Every row gives one point. Each copy is the shape, with its points in the same order, stretched, turned, moved and blurred by noise. Say if it was mirrored as well.

Shape, 7 rows:
[[-16 -32  -3]
 [ 15  22 -30]
 [ -5  11  -2]
 [ -2  14  27]
 [-25  17  12]
 [ 16 -42 -43]
 [ 29  -3  13]]
Copy 1:
[[-12 -29  15]
 [ 42   4 -25]
 [ 13  -1   6]
 [ -8  13  14]
 [  9   1  32]
 [ 14 -37 -32]
 [-10  11 -26]]
Copy 1 is: mirrored
Copy 2:
[[-16  -9 -41]
 [ 20 -20  23]
 [ 11   6  -6]
 [ -1  32  -3]
 [ 21  28 -22]
 [-25 -58 -12]
 [-25   4  19]]
Copy 2 is: only turned
Copy 3, 7 rows:
[[ 49  12  15]
 [-18  29 -44]
 [-12   6 -12]
 [-12 -23  -3]
 [-13   0   9]
 [ 48  36 -24]
 [  0 -20 -23]]
Copy 3 is: mirrored
Copy 4 (7 x 3):
[[-31   0  33]
 [ 37  -1 -26]
 [  8  -2 -24]
 [ -2  23 -43]
 [ -1  -1 -39]
 [  4  -1  60]
 [  7  35 -17]]
Copy 4 is: only turned

Shape, 9 rows:
[[ 30   7  12]
 [-25 -19  28]
 [  1   9 -18]
 [-15  -5 -18]
 [ 30 -24 -22]
 [  0  18  23]
 [  8  -9  23]
 [-14  12  38]
 [ 23  15  -2]]
Copy 1, 9 rows:
[[ 13  44  12]
 [ 28 -23 -30]
 [-18  18   3]
 [-12   2 -18]
 [ -3  57 -35]
 [ 11   3  16]
 [ 24  16 -13]
 [ 27 -19   9]
 [ -2  41  11]]
Copy 1 is: only turned
Copy 2 (9 x 3):
[[ 28  15   0]
 [-60   7 -23]
 [ 14 -22  -7]
 [-13 -26 -23]
 [ 35  -2 -36]
 [-12   6  11]
 [-11  18 -10]
 [-36  10   7]
 [ 32   0   2]]
Copy 2 is: mirrored
Copy 3:
[[-30   1 -19]
 [ 34  37  22]
 [ -1 -25  16]
 [ 19 -18  14]
 [  3 -31 -51]
 [-16  19  22]
 [ -4  23 -11]
 [ -4  37  31]
 [-24 -10  -9]]
Copy 3 is: only turned

Shape, 8 rows:
[[ -9  16  -3  -8]
 [-12 -18 -17  26]
 [  2  35  25  13]
 [ 38 -17  -8   8]
 [-18  -5  37 -12]
 [-17 -16  18  39]
 [ 29  -6 -11 -12]
 [ -6  16  28   9]]
Copy 1 (8 x 4):
[[-20   7   4   4]
 [ 10  20 -13  13]
 [-39  31 -17  16]
 [ -2 -22 -34  -3]
 [-24  46   1 -44]
 [  0  54 -23  -2]
 [ -9 -27 -16  -7]
 [-31  37 -14  -5]]
Copy 1 is: only turned
Copy 2, 8 rows:
[[  7  -4   2  17]
 [-22 -45  29 -15]
 [ 12  21  48  40]
 [ 14   1  13 -52]
 [-26  38   7  32]
 [-40 -16  60  12]
 [ 18   9 -10 -41]
 [ -5  20  37  33]]
Copy 2 is: only turned
Copy 3:
[[ -2 -29  -4   2]
 [ -3   8   4  32]
 [-18 -30  46  16]
 [ 39  -2  11   4]
 [-46  15  -2 -24]
 [-42  29  36  29]
 [ 39 -15 -11  -8]
 [-31 -10  34   3]]
Copy 3 is: mirrored

Shape, 7 rows:
[[  1 -17  22   1]
 [  0   9   5  23]
 [ -3  11  18   5]
 [ 23  15  -3 -19]
 [-20 -27  -2 -37]
 [-16 -39 -40  14]
 [-29   4  20  17]]
Copy 1, 7 rows:
[[-16  15  10 -21]
 [ -9  -6 -24  11]
 [  3 -12 -13 -17]
 [ -2 -49  11   6]
 [ 25  35  46 -25]
 [  5  60  30  44]
 [ 15  19 -25 -16]]
Copy 1 is: mirrored
Copy 2 (7 x 4):
[[ -4  14  29 -26]
 [-11 -16  -2 -20]
 [  1   2  11 -30]
 [ 13  15 -26  -4]
 [ 26  24  34  -1]
 [  3 -22  18  26]
 [  1 -12  36 -35]]
Copy 2 is: only turned

Shape, 11 rows:
[[-19  20 -16 -18 -26  -4]
 [ -4 -23  25 -18   9  33]
 [-23  15  27 -19 -16  36]
 [  0 -30  -9  28   3  23]
 [ 12  -8  -4 -18  25  32]
 [-10  20  28  21 -24  12]
 [-26  18 -17   4   2 -18]
 [-19   9 -16   3   6  -9]
 [ 13  21   1 -12  16 -16]
 [ -3 -21  -8 -21  13 -11]
 [ -7 -22  15  28 -17 -11]]
Copy 1, 11 rows:
[[ 31 -15  -2  13   8 -11]
 [-32 -17  33 -18  -5  21]
 [ -2 -20  43  -1   8   6]
 [-41 -17  -3 -31  14 -17]
 [-32 -29  12  10  22  30]
 [ -7   9  19   3   6 -33]
 [ 21  -2 -10   2  27 -11]
 [  9  -5  -9   1  24  -4]
 [  1   9 -10  40   8  13]
 [ -4  -8  -8  -4  -5  21]
 [-17  18  -9 -26 -14 -31]]
Copy 1 is: mirrored
Copy 2 (11 x 6):
[[ 39  13 -10  -1  -4  -1]
 [-43  -7 -27  17 -28   5]
 [-10  23 -38  38 -22  14]
 [ -3 -31  -5  -4  -5  60]
 [-18 -30   9  17 -43  -7]
 [  8  40 -15  23   4  45]
 [ 27  -6   1   3  18  -7]
 [ 19 -14   2   5   8  -1]
 [  8  10  35   3 -14 -38]
 [-12 -17   0 -16  -6 -26]
 [ -6  14 -15 -19  24  44]]
Copy 2 is: mirrored
Copy 3 (11 x 6):
[[ -1  43   2   5  -4   1]
 [-42 -26  -1 -30 -23  11]
 [-38  10 -14  -3 -33  39]
 [-45 -21  37   0  -5   2]
 [-35 -31   0 -42  20  -1]
 [-14  18 -15  49 -32  32]
 [ 28  26  30  11  -1  12]
 [ 13  12  27   1  -1   9]
 [ 33  -1 -20   3  18 -15]
 [  7  -7  14 -31  -2 -21]
 [ -5   6  19  38 -34   1]]
Copy 3 is: only turned

Shape (11 x 6):
[[ 16   4   9  10  -8   3]
 [ 19  22  13  -6 -17 -10]
 [  2   8  25   2  -5  -7]
 [ 19  -6 -17   3  47  10]
 [  2  21   0   3  -9  12]
 [-16 -11  -7  -6  26  13]
 [-19  -5   4 -23  24   5]
 [ 22 -14 -31  15  32  -5]
 [ -6  17   8  -3 -25 -15]
 [ 19  -1   3 -12 -19   3]
 [ 36   7 -27   7  34  -3]]
Copy 1 (11 x 6):
[[-24 -19   4  -2  -1  -4]
 [ -1 -32  -7 -15   3  12]
 [  3 -18  -5  -5   2 -17]
 [ -5   5  21  49   1  37]
 [-10 -12 -14  -5 -18   3]
 [ 15  28  13  26  -5  -3]
 [ 39  26  12  16  -9  -2]
 [-29   5  25  43  23  39]
 [  6 -16 -16 -28   6  -8]
 [-10 -13  18 -15  -8   7]
 [-22 -14  13  42   9  60]]
Copy 1 is: only turned
Copy 2:
[[-16  -3   9  -3  16   3]
 [ -3  -6  31 -28   6  11]
 [-13   6   7 -27  -5  -5]
 [-11 -15 -35  39  -6  31]
 [ 11 -11   2 -15  22   3]
 [ 15  -3 -37  19 -17  -7]
 [ 20  -8 -27   2 -36  -9]
 [ -6  11 -20  51   5  32]
 [ 16  17  26 -34   2  -7]
 [  1 -14  28  -1   0  -3]
 [ -9 -10  -8  37   9  50]]
Copy 2 is: mirrored
Copy 3:
[[ -4 -15  -4   2  14  16]
 [ -4 -30 -21  16  16  -7]
 [ 13  -1 -22   7   4  10]
 [  5  -8  45 -10  18 -18]
 [  2 -27  11  16   8   6]
 [ 26   7  40  -4  -9  -5]
 [ 41   2  25   2 -10 -17]
 [-26   1  38  -6   6 -19]
 [ -2 -14 -20  21  -5  -5]
 [ -2 -29  -6  -7   6   0]
 [-18 -26  35   2  23 -31]]
Copy 3 is: mirrored

Shape (13 x 8):
[[ -9 -14  18   3  -4 -15  21  -5]
 [  7 -21  12  20   4 -32   3 -24]
 [-41  -6  19 -20  10   6  12  -7]
 [ 13 -32  21  10  -3   9 -22 -24]
 [ 12   3   8   3  20  22  16   7]
 [ 13  12  19  -5   3 -10  -6  18]
 [  9  18  19  20   0  26  12 -31]
 [ 17  24  19  -1   2 -12  -5   6]
 [ 17  14   7   4 -14 -20 -18 -13]
 [ -3   3 -32  12 -21  -5  25   9]
 [  7   3  -5  16 -23 -16  22  39]
 [ -2   3  -8   7 -30  22  10  23]
 [ 13  -7  11 -50 -28  -1  11  46]]
Copy 1:
[[ 14   1   1  13 -29 -21  -4  -5]
 [ 48  -6 -18 -22 -30 -16   7   3]
 [-19 -19  33   8 -24 -49 -11  -9]
 [  9  -1  13 -30 -55  19  -1  19]
 [-29  20   6 -15  -4  -6 -36 -10]
 [-25  26 -29 -17 -16 -14  14 -14]
 [  8  22  22 -34 -26  14 -25 -20]
 [-13  31 -28 -30 -12 -15  21 -21]
 [ 21  11 -27 -31 -18   8  35 -12]
 [ 15 -16 -20  24  18  23 -24 -21]
 [ -9  10 -48  29  -2  11 -15 -30]
 [-29   0  -5  21 -14  40 -25 -22]
 [-56  34 -11  60 -22   1  22   5]]
Copy 1 is: only turned
Copy 2 (13 x 8):
[[  9   3  14   4  20  20   5 -13]
 [-11  -2   0   5  -5  43  19 -20]
 [ 22   3  10 -27  45   0 -24 -28]
 [-36  -4  23   1  13  26  11 -20]
 [ -6 -12  26  -5  19  -7  -4  16]
 [ -5   4   1  13  29 -12   1  12]
 [ -3 -17  26 -24  21 -10  20 -17]
 [ -2   2  -3   3  28 -15  10   7]
 [-12  14   0   0   9  -7  17 -12]
 [  7  15  34  14 -16 -16   6 -11]
 [  7   5  25  45   4 -11  10  11]
 [ -1   9  47  22  15 -35   1  -7]
 [  2  49  26  25  46 -31 -25  33]]
Copy 2 is: only turned
